Every row gives one point. Examples show where two turns around zero, p and q, send a point. Where does a point land after both, in the order given? Backwards means that the second turn is done in reverse. Each puzzle has new turns, and all numbers are rounded.

Turn p:
[-29, 12, -20] => [-8, -3, -36]
[27, -6, 42] => [-9, -3, 49]
[27, 34, -5] => [-13, 41, 7]
[-25, -40, -17] => [31, -34, -20]
Turn q:
[-1, -17, -2] => [17, -3, 2]
[-13, -36, -71] => [57, 53, -23]
[-36, -5, 3] => [9, -15, -32]
[19, 1, 20] => [-9, -12, 23]
[13, 34, 20] => [-40, -6, 10]
[18, 24, 30] => [-34, -16, 20]
Where do these land?
q, then p: [-57, -30, -36] => [42, 59, -12]
q, then p: [28, 4, -8] => [-28, -3, 9]
p, then q backwards: [14, -26, 1] => [9, -28, 4]
q, then p: [16, -19, 17] => [2, -12, 27]
p, then q backwards: [-20, 44, 30] => [7, 55, 15]
q, then p: [19, 28, -3] => [-28, -14, -14]

Turn p:
[8, 5, 40, -37, 7, 23] => [-1, 11, 31, -42, -27, -3]
[-5, -17, -53, -18, 9, 1] => [-18, 13, -51, -1, 3, 20]
[-59, 6, 41, 28, 18, 12] => [-37, -51, 38, -10, 22, -22]
[0, 34, 6, 23, 29, 5] => [17, -40, 13, -6, 9, 21]
[23, -15, -25, -19, -22, -10] => [9, 38, -25, 10, -7, 2]
[58, -18, -9, 75, -26, 8] => [28, -9, 8, 89, -34, 11]
[-11, -5, 5, -29, 20, -24] => [3, -1, -19, -34, 5, -20]
[-15, 10, -5, -23, -34, -13] => [-3, 35, 4, -6, 29, -7]
Turn q:
[-21, 20, -37, -11, -31, 1] => [-18, -9, -25, -12, 42, -17]
[23, 26, 7, 33, 30, -36] => [-11, 49, -17, 15, -39, -3]
[-30, 29, 61, 37, -9, -12] => [-19, 35, 17, -64, -32, 13]
[14, -38, 0, 16, 24, 15] => [3, -15, 14, 31, -18, 31]
[45, 16, -20, -15, 34, 29] => [49, 7, -33, 35, 1, 12]
[7, -34, -17, -27, -35, 1] => [-3, -51, 6, 10, 13, -24]
[-37, -18, 7, -32, -13, 4] => [0, -17, 36, -16, 32, -10]
Where do these land?
q, then p backwards: [17, 39, -43, 0, -1, -20] => [-10, -34, -35, -8, -15, -36]
q, then p backwards: [-9, -5, 20, 11, -44, -11] => [-22, -14, 24, -17, 32, 12]
p, then q backwards: [-6, 32, 42, -18, -2, 57] => [-47, -31, 55, 15, 5, 1]
q, then p: [-14, -36, -15, 28, 8, -7] => [-38, -20, 23, 11, 6, -7]
p, then q: [3, -33, 36, 27, 17, -16] => [-40, -17, 17, 6, -26, -27]
q, then p: [1, -48, 2, 45, 23, -1] => [-44, -4, 46, 29, 1, 0]
p, then q: [-18, 43, -14, -45, -7, -10] => [55, 27, 0, 14, 24, -2]
p, then q: [27, 7, -27, -49, 6, 7] => [33, -8, -39, -7, 34, -12]

Turn p:
[4, -19, -12, 20, 14, -18, 5, 51, -4] => [-4, -5, 11, 28, -55, -6, 5, 2, -6]
[29, 21, 34, -26, 6, -48, 0, 47, 37] => [-32, 11, 31, 51, 0, 33, 56, 4, -12]
[-12, 38, 28, 31, 15, 36, 11, -19, 8] => [6, 4, -16, 21, 37, 12, -47, -26, -18]
[-3, 12, -12, 13, 28, -42, -36, -9, -8] => [11, -1, 37, 21, 12, -42, 4, 23, -8]
[-30, 10, 15, -2, 10, 11, -30, -3, -45] => [13, 16, -20, -6, 9, -21, -19, 36, -36]
[-7, -32, 9, 26, -7, 35, -18, -33, -35] => [-6, 9, -8, -46, -3, -17, -55, 11, -6]
[42, 36, -4, -10, -14, -45, 29, 14, -28] => [38, -14, 45, 7, -6, 46, 31, 12, -17]
[-36, -18, -22, 25, -18, 27, -29, 10, 22] => [-5, 25, -32, 10, -16, -29, -25, 2, 41]
[10, -38, -47, -30, 19, 13, 49, -26, 5] => [4, -60, -13, -45, -14, -12, 23, -38, 16]
[8, 13, 22, -4, -16, -22, 41, -2, 13] => [7, 12, 17, 0, 6, 34, 22, -33, -9]
[-24, -2, 0, -22, -30, 15, -10, -23, 39] => [-11, 25, -28, -13, 30, -4, 14, -12, 37]
[18, -20, -11, -20, -8, 40, -14, -6, -3] => [-22, -21, -24, -26, 0, 8, -11, 20, 20]
Turn q:
[-36, 43, -40, 6, 9, -15, 20, -33, -47] => [-12, -19, -44, -51, -29, 0, 53, -3, -6]
[-10, -10, -12, -19, -4, -30, -31, 63, 40] => [11, 18, -17, 5, -4, -12, -79, -20, -23]
[29, -8, 21, -7, -14, -1, -45, 34, -1] => [15, 31, 21, 20, 8, -9, -29, 21, -36]
[19, 11, 34, -23, 6, -17, -3, 44, 36] => [13, 46, 15, 10, 20, -14, -37, -34, -2]
[-9, -30, 31, 7, 0, -6, 11, 0, -9] => [-5, -3, -2, 13, 28, -23, 0, 17, 21]
[17, -20, 0, 5, 23, 45, 14, -7, -19] => [-6, 5, 19, -3, 7, 35, 13, 34, 29]
[-63, 44, -28, -4, -10, 13, 10, -54, -13] => [-24, -35, -16, -31, -65, -19, 46, -14, 14]
[20, -19, 11, 11, 26, -5, -5, -29, 15] => [-33, -8, 13, 22, 26, 16, 7, -5, -1]
[28, -28, 2, -26, -15, -8, 13, -4, 11] => [14, -19, 31, -6, 31, 1, -16, -7, -1]
[5, 18, -20, 50, -20, 23, 16, -13, -12] => [27, -16, -19, 22, -22, 26, 41, 9, 5]
Where do these land?
p, then q: [22, -21, -43, -5, 6, -23, -20, 76, 41] => [52, -38, -32, 59, -5, -23, -11, -23, 37]
q, then p backwards: [-26, 23, -27, 4, -28, 18, 4, -27, 5] => [10, -27, -34, -7, 10, -7, 29, 27, -8]
q, then p: [-8, -8, 18, -22, 5, -1, -22, 2, 35] => [-2, 37, 11, 4, 22, -21, -9, 11, -7]
q, then p: [-9, 27, -16, 12, -13, 12, -11, 6, -1] => [18, 6, 2, -15, -7, 25, -4, 7, 18]
q, then p: [-8, 30, -6, -6, -11, -48, -4, -15, -23] => [35, -20, 12, -34, -7, -9, 29, 2, -18]
q, then p backwards: [48, 30, 12, -28, -20, 19, -29, -28, -18] => [17, -4, 27, -4, 5, -70, 10, -1, -29]
p, then q backwards: [-22, 29, 51, 25, 25, 19, 4, 6, 2] => [26, -3, 4, 17, 13, -39, -38, 25, 29]
p, then q: [-11, -67, 7, -19, -22, 17, 58, -2, -7] => [9, -54, 46, -52, -28, -22, 8, -10, 2]
p, then q: [-16, -4, -33, 22, 45, -20, 40, -4, -18] => [4, -36, 15, 10, 52, -13, 23, 16, -31]
q, then p: [-6, -29, 24, -1, 38, 5, -35, 11, -10] => [13, 22, -22, 48, -5, -22, -1, 15, -14]
p, then q: [35, -10, 13, 19, -26, 1, 15, -26, -7] => [-19, 19, 46, 1, -15, -17, -5, 6, 8]

Turn p:
[-28, -2, 29, 4, -10, 8, 3, -20, 5, -16, -8, 5] => [36, 8, 18, -12, 15, 3, -7, -12, 2, -3, -19, -1]
[23, 13, -19, -12, 9, -4, 2, -7, 28, -5, 4, 7] => [-27, 5, 0, -8, -20, -3, -2, 17, 4, 16, -17, 12]
[-38, 16, 2, -13, 2, 27, -9, -8, -15, -2, 7, 9] => [10, 18, 6, -8, 16, -12, -16, -33, 12, 16, 5, -20]
[-26, -7, -23, -2, -23, -2, 7, -12, 13, 17, 0, 21] => [8, -2, -7, 15, -7, -39, -16, -9, 11, -7, -22, -2]
[19, 12, -6, 0, -11, 14, 8, 20, -14, -16, -1, -1] => [3, 15, -20, -15, -10, 1, 5, 6, -9, 4, 25, 6]
[29, 11, 11, 5, 0, -20, 24, -17, -27, -3, 8, -24] => [-20, -12, -2, -30, 9, 15, 11, -5, -13, -31, 12, 24]
[10, -6, 3, 27, 21, -16, -9, 18, -1, -21, 7, -18] => [3, -28, 6, -10, -11, 22, 25, 14, -4, 5, 14, -13]
[-11, -22, -15, -17, -11, -9, 6, -2, -11, 4, -33, 1] => [4, 6, -5, 11, 16, -17, -21, 25, 4, -25, 1, -12]
[17, 3, -9, 7, 8, 20, -7, 3, 6, 8, -6, -9] => [-13, 10, -17, 5, -4, 12, 9, 3, -11, 9, -6, -10]
[12, -17, -1, 1, 12, -9, -15, -17, 15, 5, 12, 25] => [-10, -10, 11, 14, 11, -11, 18, 10, 10, 18, -21, 14]
[-4, 10, 8, 17, 14, -38, 7, 11, -16, 33, -3, 15] => [-12, -33, 23, 21, 2, -14, -4, -10, -31, -10, 16, 7]
[20, -2, 7, -17, -16, 13, -42, 30, 2, 9, -3, -39] => [-2, 2, -36, 24, 0, 51, -15, 8, 12, 13, 20, -1]
[-23, -10, 13, 0, 5, 16, 26, 1, 15, -14, 16, 9] => [20, 20, 24, -6, -16, -8, 15, -14, 14, -6, -8, -4]
Turn q:
[6, -9, 7, 6, -15, 35, -2, -3, -16, 22, 2, 39] => [36, -2, 3, -4, 18, -8, -21, -7, 17, 10, 1, -36]
[-3, 2, -9, 12, -9, -4, -15, -8, -17, -17, 4, -2] => [-8, 19, 10, -2, -7, 0, 3, 15, 0, 1, -16, -12]
[-16, -6, -17, 16, 1, 5, 27, 11, 3, -1, 1, 2] => [15, 9, -11, -2, 0, 19, 10, -15, 15, 0, -14, 13]
[-14, 39, -13, 13, 12, -12, -5, 17, -16, 3, -7, -12] => [-25, 10, 12, -9, 2, -20, 22, -8, 26, 7, -14, 17]
[-8, -1, -8, 2, 8, 0, -17, -13, -10, -7, -6, -1] => [-16, 3, 5, -6, -9, 0, -5, -1, -5, 7, -14, -12]
[36, 13, 5, -4, 13, 4, -7, 12, 76, -1, -9, -22] => [7, -28, 1, -20, 15, -3, 3, 12, -47, 20, 26, 58]
[-5, -4, 6, 7, 13, 1, 0, 19, -13, -10, -15, 6] => [7, 4, -4, 6, -14, -17, 14, -15, 0, 6, -10, -3]
[1, 7, 2, 10, -18, -10, 29, 3, -19, -6, -10, 10] => [9, 27, -17, 15, 4, -10, -3, 0, 19, -12, -6, 5]
[-8, -12, 16, 12, 9, -15, -9, -28, 1, 12, -2, 9] => [-9, -11, -7, -13, 4, -4, -14, -4, -13, -26, -15, -17]
[13, -2, -8, -6, 12, 14, -4, -4, -14, 10, -2, -29] => [-9, -5, 31, 12, -9, 4, -14, -12, 0, 5, 2, 9]
[-9, -1, 9, -43, 14, 8, 0, -36, 14, -6, 9, 13] => [-19, -36, -25, 0, -12, 14, -27, 15, 0, 8, 13, -15]
[9, -8, 15, 11, -8, -8, -8, 6, -19, -7, 36, 13] => [16, -4, 12, 14, 4, -3, 17, 25, 5, -20, -8, -24]
[8, -11, -19, -12, -6, -15, -10, 8, -20, 7, 7, 3] => [-13, 10, 10, 23, 13, 8, 11, -4, -2, 3, 3, -19]
[-10, -8, 14, -24, -29, -2, 21, 17, 49, 1, -7, -29] => [9, 5, -19, -14, -9, 22, 7, -2, -13, -11, 56, 34]
Where do these land?
q, then p: [-17, 25, 25, 20, 22, -6, 4, -3, 20, -5, -16, 15] => [-11, -4, 7, 4, 3, -28, -22, 38, 19, -11, 2, 6]
p, then q: [20, 10, -10, 0, 3, 33, 13, 21, -20, -16, 1, 11] => [-18, -3, 4, 13, 19, 11, 8, 15, 41, -1, 7, 9]
q, then p: [-18, -28, -2, 0, 14, 11, 6, -18, 5, 7, 0, 0] => [4, 16, -25, -5, 22, 7, 0, 5, 12, -1, -13, -8]
p, then q: [-13, 11, -4, -9, -4, -20, 10, -17, 16, -21, 13, -21] => [1, -1, -15, -8, -13, 4, -8, 6, -24, 13, 33, -11]
p, then q: [-22, -16, -10, -23, -23, -20, 1, 13, 16, 18, -1, 27] => [5, 13, -1, -19, 23, -17, 24, 14, -35, -16, -13, -2]
q, then p: [-17, -4, -2, 23, -10, 0, -10, -9, -18, -15, -14, -19] => [13, 7, -5, -17, 2, 7, -37, -4, -9, 4, 2, 12]
p, then q backwards: [18, -9, -20, 25, -15, -1, 15, -10, -23, 0, -29, -10] => [-1, -8, 27, 9, -6, -35, -5, -12, 25, -7, 2, 22]
p, then q: [-18, -11, -3, 12, -7, -3, -2, 11, 8, 28, 15, -13] => [11, 21, 4, -11, -4, 14, -16, 8, -18, -11, -18, 6]
q, then p: [8, -19, 32, 8, 5, -7, -2, -7, 20, 3, 11, -13] => [14, 3, -5, -14, 16, -3, 18, 17, 16, -1, 25, 9]
p, then q: [15, 1, -3, -24, 15, 8, 2, 17, 18, -12, -20, 6] => [6, 3, 13, -16, 5, -19, 23, -1, 23, 4, 19, 4]
p, then q: [14, 24, -23, -4, -26, 4, -30, -6, -20, 17, 19, 19] => [-26, -8, -5, -9, 35, 28, 4, -17, -2, 1, -24, -23]
q, then p backwards: [4, 29, 22, -18, -1, -4, -12, -20, -15, -4, 11, -16] => [2, -5, -28, -25, 13, -32, 11, 9, 2, -1, -3, 4]
p, then q: [27, -13, -4, -11, 27, 4, 5, 28, -7, 0, 11, 14] => [18, -6, -7, -8, 7, 7, 22, 4, 36, -23, 1, 9]
